Every row gives one point. The points of each table are mixes of a few directions, plus a little noise. How many directions does each table use, and how many do they share? Where both have some left over, give the other angles between the two spaces (their principal angles), to ten degrees, smallest first.

First (5 x 2):
.07 -.01

.22 -.07

.34 -.10

.25 -.07

-.87 .26
Second (6 x 2):
.64 -.18

-.20 .06

-.37 .10

.20 -.05

.38 -.12

-.66 .19
Directions: first 1, second 1, shared 1

First (5 x 3):
.29 .33 -.05

-.09 -.30 -.54

.03 -.15 -.54

-.01 .20 .59

-.23 -.08 .53
Second (7 x 3):
-.63 .40 .07

.74 -.13 .04

-.36 .25 .05

.28 .11 .08

.18 -.48 -.16

.41 -.06 .02

-.62 -.08 -.11
Directions: first 2, second 2, shared 1; angles 70

First (8 x 4):
.82 -.22 .37 .01

.09 -.02 .03 .00

-.18 .05 -.08 .00

.41 -.09 .19 .00

-.51 .14 -.22 -.01

-.94 .24 -.43 -.02

-.29 .07 -.12 -.01

.60 -.14 .27 .01
Second (8 x 4):
-.76 -.30 .04 -.25

-.40 -.01 -.05 -.17

.38 .26 .13 -.30

-.62 -.34 -.23 .41

.49 .31 .14 -.28

.44 -.26 .15 .25

.47 .17 -.09 .31

.01 .16 -.09 .02
Directions: first 1, second 3, shared 1

First (8 x 6):
-.35 .34 .01 .11 -.61 -.35

.08 .14 -.55 -.06 -.20 -.18

.11 .01 .04 .00 .21 .12

-.01 .03 .02 .01 -.01 -.01

.18 -.42 -.13 -.15 .29 .16

.07 -.50 .10 -.12 .27 .17

-.13 .43 .25 .17 -.15 -.06

.04 -.06 .25 .03 .22 .16
Second (8 x 6):
.26 -.12 -.34 -.13 -.22 .00

-.25 .10 -.23 .04 .06 -.19

.10 -.20 -.01 -.08 -.27 .00

.14 .29 .03 .13 .94 .29

-.02 .11 .06 .03 -.20 -.04

.15 .01 .12 -.01 -.29 .04

-.52 -.13 .01 .05 .15 -.22

.15 -.08 .37 .01 -.15 .15
Directions: first 3, second 4, shared 3

First (7 x 8):
-.33 .05 .21 -.09 -.21 .12 -.03 .03

-.94 .12 .62 -.25 -.62 .36 -.11 .11

.55 -.07 -.37 .15 .36 -.21 .06 -.05

.66 -.09 -.44 .17 .42 -.25 .08 -.07

-.33 .04 .22 -.09 -.22 .13 -.03 .03

.34 -.04 -.23 .09 .22 -.12 .04 -.04

.05 .00 -.03 .02 .03 -.03 .00 .01
Second (10 x 8):
.49 .42 -.03 .19 .24 -.14 .21 .03

.12 .42 .45 .03 .22 -.01 .12 .40

-.39 -.37 -.28 -.10 -.40 .11 -.15 -.38

-.34 -.74 -.20 -.19 -.04 .06 -.29 -.03

.39 .36 -.54 .26 -.25 -.11 .24 -.65

.26 -.37 -.29 .01 .30 -.13 -.09 .03

-.03 .44 .41 .02 .00 .05 .12 .23

-.18 .15 .10 -.01 -.23 .08 .03 -.09

-.35 .26 .36 -.07 -.27 .15 .03 .08

.03 -.56 .01 -.13 .42 -.06 -.22 .38
Directions: first 1, second 3, shared 1

First (7 x 9):
-.32 -.22 .12 .49 .29 -.23 .01 .08 .23

.50 .35 -.21 -.76 -.45 .37 -.03 -.12 -.35

-.11 -.06 .04 .15 .11 -.08 -.01 .02 .09

.17 .12 -.06 -.25 -.13 .12 .00 -.04 -.12

-.25 -.17 .09 .38 .23 -.20 .00 .07 .18

.07 .03 -.01 -.09 -.05 .04 .00 .00 -.04

-.04 -.02 .01 .05 .03 -.03 .01 .02 .02
Second (8 x 9):
.29 .22 -.11 -.57 -.16 .53 .08 -.14 -.11

-.16 -.11 .06 .23 .16 -.07 .02 .03 .13

-.03 -.01 .01 -.03 .08 .15 .06 -.04 .07

.18 .13 -.07 -.35 -.09 .35 .05 -.09 -.06

.00 -.06 .00 .35 -.30 -.94 -.28 .22 -.28

-.25 -.17 .10 .35 .25 -.11 .04 .04 .20

-.02 -.01 .01 -.05 .09 .21 .07 -.04 .09

-.01 -.01 .00 .05 -.03 -.13 -.04 .03 -.03
Directions: first 1, second 2, shared 1

First (9 x 11):
-.19 -.03 -.12 .00 .11 .06 .03 .08 -.09 -.08 .04

-.37 -.06 -.22 .01 -.15 .26 .05 -.14 -.11 -.28 .12

-.37 -.07 -.22 .02 -.17 .28 .06 -.16 -.10 -.29 .12

.63 .13 .38 -.03 .44 -.55 -.11 .39 .15 .54 -.24

.64 .09 .39 .00 -.44 -.19 -.09 -.35 .30 .26 -.11

-.37 -.06 -.22 .02 -.17 .28 .06 -.16 -.10 -.29 .13

-.07 .00 -.04 .00 .15 -.03 .00 .13 -.05 .01 -.01

.23 .07 .13 -.02 .66 -.40 -.04 .58 -.02 .36 -.16

-.16 -.04 -.09 .02 -.42 .26 .03 -.36 .01 -.22 .10
Second (10 x 11):
.16 -.01 .14 -.53 -.15 .94 -.08 .23 -.34 -.12 -.20

.22 .13 -.67 .71 .15 -.43 .19 .25 .09 -.15 .24

.09 .09 -.35 .29 .04 -.17 .18 .07 .01 -.01 .12

.12 -.15 .30 -.23 -.01 .48 -.40 .27 -.10 -.28 -.17

-.14 .06 .00 -.10 -.06 -.11 .21 -.24 .01 .23 .03

.05 -.02 -.05 .17 .06 -.11 -.07 .09 .05 -.09 .03

.06 .07 -.26 .24 .04 -.17 .13 .04 .02 .00 .10

-.13 -.06 .26 -.16 -.02 -.06 -.08 -.15 .05 .08 -.06

-.09 -.18 .54 -.35 -.02 .24 -.37 -.02 .00 -.09 -.18

-.35 .06 .10 -.03 -.02 -.60 .30 -.55 .19 .43 .09
Directions: first 2, second 3, shared 0; angles 70, 70

First (8 x 12):
-.09 .39 -.08 -.06 .27 -.29 .20 -.08 .00 .03 -.21 -.09

.36 .01 -.03 -.05 -.13 .11 -.22 -.33 -.25 .36 -.04 .10

-.18 -.01 .01 .02 .06 -.05 .10 .16 .12 -.18 .02 -.05

-.24 -.94 .22 .21 -.50 .55 -.21 .61 .30 -.51 .55 .09

-.14 .50 -.09 -.08 .37 -.39 .28 -.08 .02 .01 -.27 -.12

.03 -.11 .02 .02 -.09 .09 -.06 .02 -.01 .00 .06 .03

.17 -.01 -.01 -.02 -.07 .06 -.11 -.15 -.12 .17 -.01 .04

.08 .17 -.04 -.04 .07 -.08 .02 -.14 -.07 .12 -.10 .00
Second (8 x 12):
-.34 .15 .40 .07 -.10 -.38 .04 .23 .00 -.35 .03 .12

-.14 .29 .13 -.11 .09 -.20 .16 .07 -.17 .01 -.27 -.03

-.06 .10 -.25 .11 .15 -.08 -.19 -.02 .21 -.01 .06 .00

.36 .00 .05 -.07 .00 .15 -.08 .13 .34 -.02 -.18 -.14

.24 -.26 -.18 .00 -.08 .35 -.03 -.19 -.02 .16 .19 -.03

-.56 .53 .32 -.14 -.05 .14 .06 .11 -.24 -.68 .11 -.15

.45 -.40 -.30 .10 -.01 .06 .13 -.53 -.12 .56 .26 .14

.02 -.34 -.17 .06 -.01 -.03 -.08 .22 -.01 .34 -.17 .11
Directions: first 2, second 6, shared 1; angles 40

First (9 x 14):
.19 -.10 -.17 -.06 .03 .03 .10 -.06 -.27 .32 -.14 -.10 .04 -.09

.26 -.19 -.32 -.10 .03 .06 .21 -.10 -.48 .49 -.26 -.19 .10 -.25

-.09 .17 .25 .06 .01 -.05 -.21 .05 .36 -.26 .23 .17 -.14 .33

-.34 .20 .34 .11 -.05 -.07 -.20 .12 .52 -.58 .28 .19 -.08 .22

.09 .03 .03 .00 .03 -.01 -.06 -.02 .02 .08 .04 .04 -.06 .15

-.76 -.07 .00 .09 -.20 .00 .22 .20 .17 -.85 -.07 -.12 .33 -.77

.11 -.06 -.10 -.04 .02 .02 .06 -.04 -.16 .18 -.08 -.06 .02 -.06

-.11 .10 .16 .05 -.01 -.03 -.11 .04 .23 -.22 .14 .10 -.06 .15

.63 -.07 -.19 -.12 .15 .04 -.01 -.18 -.40 .83 -.12 -.05 -.15 .32
Second (8 x 14):
-.01 .01 .00 .00 .00 -.03 -.01 .00 -.02 -.03 .00 .01 .01 .01

-.03 .03 .00 .00 .01 -.08 -.04 .01 -.04 -.10 .00 .02 .03 .02

.06 -.05 .00 .00 -.01 .13 .06 -.01 .07 .16 .00 -.04 -.04 -.02

.27 -.22 -.01 .02 -.06 .60 .28 -.05 .33 .71 -.02 -.17 -.20 -.13

.35 -.29 -.02 .02 -.08 .79 .37 -.06 .43 .94 -.03 -.22 -.27 -.16

-.11 .09 .00 -.01 .02 -.25 -.11 .02 -.13 -.30 .01 .07 .08 .05

-.32 .27 .02 -.02 .07 -.72 -.33 .06 -.39 -.86 .03 .20 .24 .15

-.19 .16 .01 -.01 .04 -.43 -.20 .03 -.24 -.52 .02 .12 .15 .09
Directions: first 2, second 1, shared 0; angles 60

First (10 x 18):
-.01 -.04 .00 -.28 .20 -.17 -.09 -.10 -.03 .08 -.45 .05 -.06 -.29 -.06
 .31 .01 .21

-.04 -.06 .01 -.41 .29 -.27 -.13 -.16 -.02 .11 -.69 .07 -.09 -.43 -.09
 .46 .00 .34

.03 .05 -.01 .32 -.23 .21 .10 .12 .02 -.09 .54 -.05 .07 .34 .06 -.36 .01
 -.27

.00 .01 .00 .07 -.05 .04 .02 .02 .00 -.02 .11 .00 .02 .06 .01 -.07 .00
 -.05

.05 .09 -.01 .57 -.39 .37 .18 .22 .04 -.14 .94 -.10 .12 .60 .12 -.62 .00
 -.46

.02 .06 .00 .28 -.19 .18 .08 .10 .01 -.08 .45 -.05 .05 .29 .07 -.31 .00
 -.23

-.03 -.05 .01 -.32 .22 -.19 -.10 -.13 -.02 .08 -.52 .06 -.07 -.33 -.06
 .35 -.01 .25

-.02 -.04 -.01 -.17 .12 -.10 -.05 -.06 -.01 .05 -.28 .02 -.04 -.18 -.03
 .18 .01 .13

-.01 -.01 .01 -.04 .03 -.02 -.01 -.01 .01 .01 -.06 .01 -.01 -.03 .00 .03
 .00 .03

.00 .01 -.01 -.03 .01 -.02 -.02 -.02 .00 .00 -.04 .01 -.01 -.02 .00 .02
 .00 .02
Second (9 x 18):
-.08 .39 .16 -.25 .13 -.39 -.16 -.01 .04 .40 -.34 -.05 .07 -.28 .22 .40
 .15 .35

-.01 -.12 .07 .19 -.19 -.03 -.11 .05 .11 .07 .14 -.06 .03 -.06 .12 -.13
 .11 -.10

.00 .45 .00 .05 .01 .08 .17 .10 -.08 .03 .34 -.02 .09 .35 .08 -.08 -.04
 -.02

.05 -.59 -.05 .33 -.27 .21 -.06 .01 .11 -.23 .22 -.01 -.06 -.01 -.08
 -.37 .02 -.34

-.01 .41 -.04 -.31 .29 -.04 .15 -.04 -.16 .03 -.17 .06 .00 .11 -.07 .25
 -.12 .22

-.07 .44 .17 -.01 -.04 -.27 -.11 .08 .07 .37 .04 -.09 .12 -.07 .30 .15
 .18 .17

.06 -.74 -.14 .13 -.10 .23 -.03 -.09 .04 -.35 -.07 .06 -.14 -.11 -.26
 -.23 -.09 -.26

-.02 .14 -.01 -.31 .24 -.14 .01 -.08 -.07 .06 -.37 .05 -.04 -.14 -.06
 .30 -.05 .24

.08 -.39 -.16 .16 -.07 .34 .14 -.02 -.05 -.37 .21 .06 -.08 .20 -.24 -.30
 -.16 -.28
Directions: first 1, second 3, shared 1

First (11 x 20):
-.11 .12 -.39 -.42 -.18 .02 .42 .37 .29 -.34 -.09 .05 -.44 .13 -.04 .03
 -.15 .21 .04 .34

-.17 .03 .49 .60 .25 -.22 -.32 -.11 -.15 .45 -.01 .21 .92 .02 .02 -.10
 .23 -.29 .41 -.01

.09 -.04 -.08 -.13 -.04 .09 .01 -.07 -.04 -.09 .04 -.10 -.27 -.06 -.01
 .05 -.04 .07 -.17 -.08

.33 -.19 -.03 -.16 -.04 .24 -.19 -.36 -.23 -.07 .13 -.31 -.46 -.21 .02
 .10 -.07 .08 -.50 -.44

.05 -.06 .13 .11 .06 .01 -.14 -.15 -.09 .10 .04 -.05 .10 -.06 .00 -.01
 .03 -.05 -.05 -.12

-.48 .35 -.35 -.22 -.15 -.27 .63 .77 .53 -.24 -.26 .38 .11 .36 -.05 -.07
 -.05 .09 .61 .82

-.25 .09 .38 .52 .18 -.27 -.16 .08 -.02 .37 -.07 .28 .85 .10 .02 -.13
 .19 -.25 .47 .17

.10 -.01 -.29 -.37 -.14 .13 .18 .05 .08 -.26 .03 -.14 -.55 -.01 .00 .09
 -.15 .17 -.25 -.02

.32 -.20 -.02 -.15 .00 .23 -.20 -.37 -.22 -.04 .14 -.30 -.42 -.21 .01
 .11 -.06 .08 -.48 -.45

.24 -.17 .12 .04 .06 .13 -.27 -.37 -.23 .07 .12 -.20 -.14 -.17 .01 .06
 .00 -.01 -.31 -.39

-.17 .08 .09 .15 .05 -.12 .05 .15 .07 .08 -.05 .16 .31 .08 .00 -.06 .05
 -.06 .26 .17
Second (8 x 20):
.29 .08 -.09 .22 -.40 .22 -.24 -.20 -.02 -.58 .33 -.14 .08 -.45 .00 .29
 -.03 .00 -.17 -.36

.16 -.05 .24 -.06 -.24 .06 .08 -.11 .01 .12 -.16 .07 -.06 -.29 .21 .45
 .02 -.20 -.39 -.36

-.30 -.22 .26 .11 -.01 .00 -.19 -.11 -.41 .07 .47 -.20 .35 .01 .27 -.05
 .09 -.12 -.42 -.13

.08 -.20 -.05 -.41 .15 .07 .11 -.09 -.09 .24 -.13 -.15 -.57 .12 .02 -.06
 -.07 .10 -.35 -.09

.06 .29 -.71 -.08 .28 -.04 .10 .30 .41 -.40 -.17 .07 -.36 .40 -.55 -.55
 -.16 .46 .94 .67

.24 -.01 -.03 .13 .10 .08 -.21 -.21 -.03 -.01 -.02 -.07 -.06 -.09 -.15
 -.06 .00 .04 .10 -.16

-.20 .11 .12 -.12 -.15 -.15 .38 .32 .23 .17 -.29 .29 .11 .04 .16 .23 .04
 -.16 .05 .17

-.34 -.02 .25 .21 .26 -.23 -.03 .11 -.10 .38 -.02 .15 .50 .25 .05 -.23
 .13 -.12 .26 .24
Directions: first 2, second 5, shared 2

First (10 x 24):
-.70 .04 -.12 -.24 -.47 .58 -.08 .04 -.22 -.39 .07 -.21 -.28 .08 .52
 -.05 -.08 -.32 .08 .04 -.39 -.29 .19 -.15

.41 -.03 .07 .14 .27 -.34 .05 -.02 .13 .23 -.04 .12 .16 -.05 -.30 .03
 .05 .19 -.04 -.02 .22 .17 -.11 .09

-.30 .02 -.05 -.10 -.20 .25 -.03 .02 -.10 -.17 .03 -.09 -.12 .04 .22
 -.02 -.03 -.14 .04 .01 -.16 -.12 .08 -.06

.74 -.04 .12 .26 .49 -.61 .09 -.04 .23 .42 -.07 .22 .29 -.09 -.55 .05
 .08 .34 -.08 -.04 .41 .30 -.20 .15

-.04 .00 -.01 -.02 -.03 .04 .00 .00 -.01 -.02 .00 -.01 -.02 .01 .03 .00
 -.01 -.02 .00 .00 -.03 -.02 .01 -.01

-.47 .03 -.07 -.16 -.31 .38 -.05 .03 -.14 -.26 .05 -.13 -.18 .05 .34
 -.03 -.06 -.21 .05 .02 -.26 -.19 .12 -.10

.38 -.02 .06 .13 .25 -.32 .04 -.02 .12 .22 -.04 .11 .15 -.05 -.29 .03
 .05 .18 -.04 -.02 .21 .15 -.10 .08

.40 -.02 .06 .14 .26 -.33 .05 -.02 .12 .22 -.04 .12 .16 -.05 -.30 .03
 .05 .18 -.04 -.02 .22 .17 -.11 .08

.24 -.01 .04 .08 .16 -.20 .03 -.01 .07 .14 -.02 .07 .09 -.03 -.18 .02
 .03 .11 -.03 -.01 .14 .10 -.06 .05

-.66 .04 -.11 -.22 -.44 .54 -.07 .03 -.20 -.37 .07 -.19 -.26 .08 .49
 -.05 -.08 -.30 .07 .04 -.36 -.28 .18 -.14
Second (8 x 24):
.21 -.14 -.24 .07 -.03 .01 -.03 -.12 .28 .38 .10 -.09 -.15 -.08 -.08
 -.16 .19 .00 -.37 -.07 .20 .15 .25 .03

.14 -.10 -.17 .05 -.02 .01 -.02 -.08 .19 .26 .07 -.06 -.10 -.06 -.06
 -.12 .14 .00 -.26 -.04 .14 .10 .17 .02

.25 -.18 -.30 .08 -.03 .02 -.04 -.14 .34 .46 .12 -.10 -.18 -.11 -.10
 -.21 .24 .00 -.46 -.08 .25 .19 .30 .04

-.22 .15 .26 -.07 .03 -.01 .03 .12 -.29 -.40 -.11 .09 .15 .09 .08 .18
 -.20 .01 .39 .06 -.21 -.16 -.26 -.03

.07 -.05 -.09 .02 -.01 .00 -.01 -.04 .09 .13 .04 -.03 -.05 -.03 -.03
 -.05 .07 .00 -.13 -.02 .07 .05 .09 .01

-.52 .36 .61 -.17 .07 -.03 .08 .28 -.69 -.94 -.25 .22 .36 .22 .21 .42
 -.49 .00 .93 .16 -.50 -.38 -.62 -.08

-.05 .03 .06 -.02 .00 .00 .01 .03 -.06 -.09 -.03 .02 .03 .02 .02 .04
 -.04 .00 .09 .01 -.05 -.04 -.06 -.01

.10 -.07 -.13 .03 -.01 .01 -.01 -.06 .15 .20 .05 -.04 -.07 -.05 -.04
 -.09 .10 .00 -.19 -.04 .11 .08 .13 .02
Directions: first 1, second 1, shared 0; angles 70
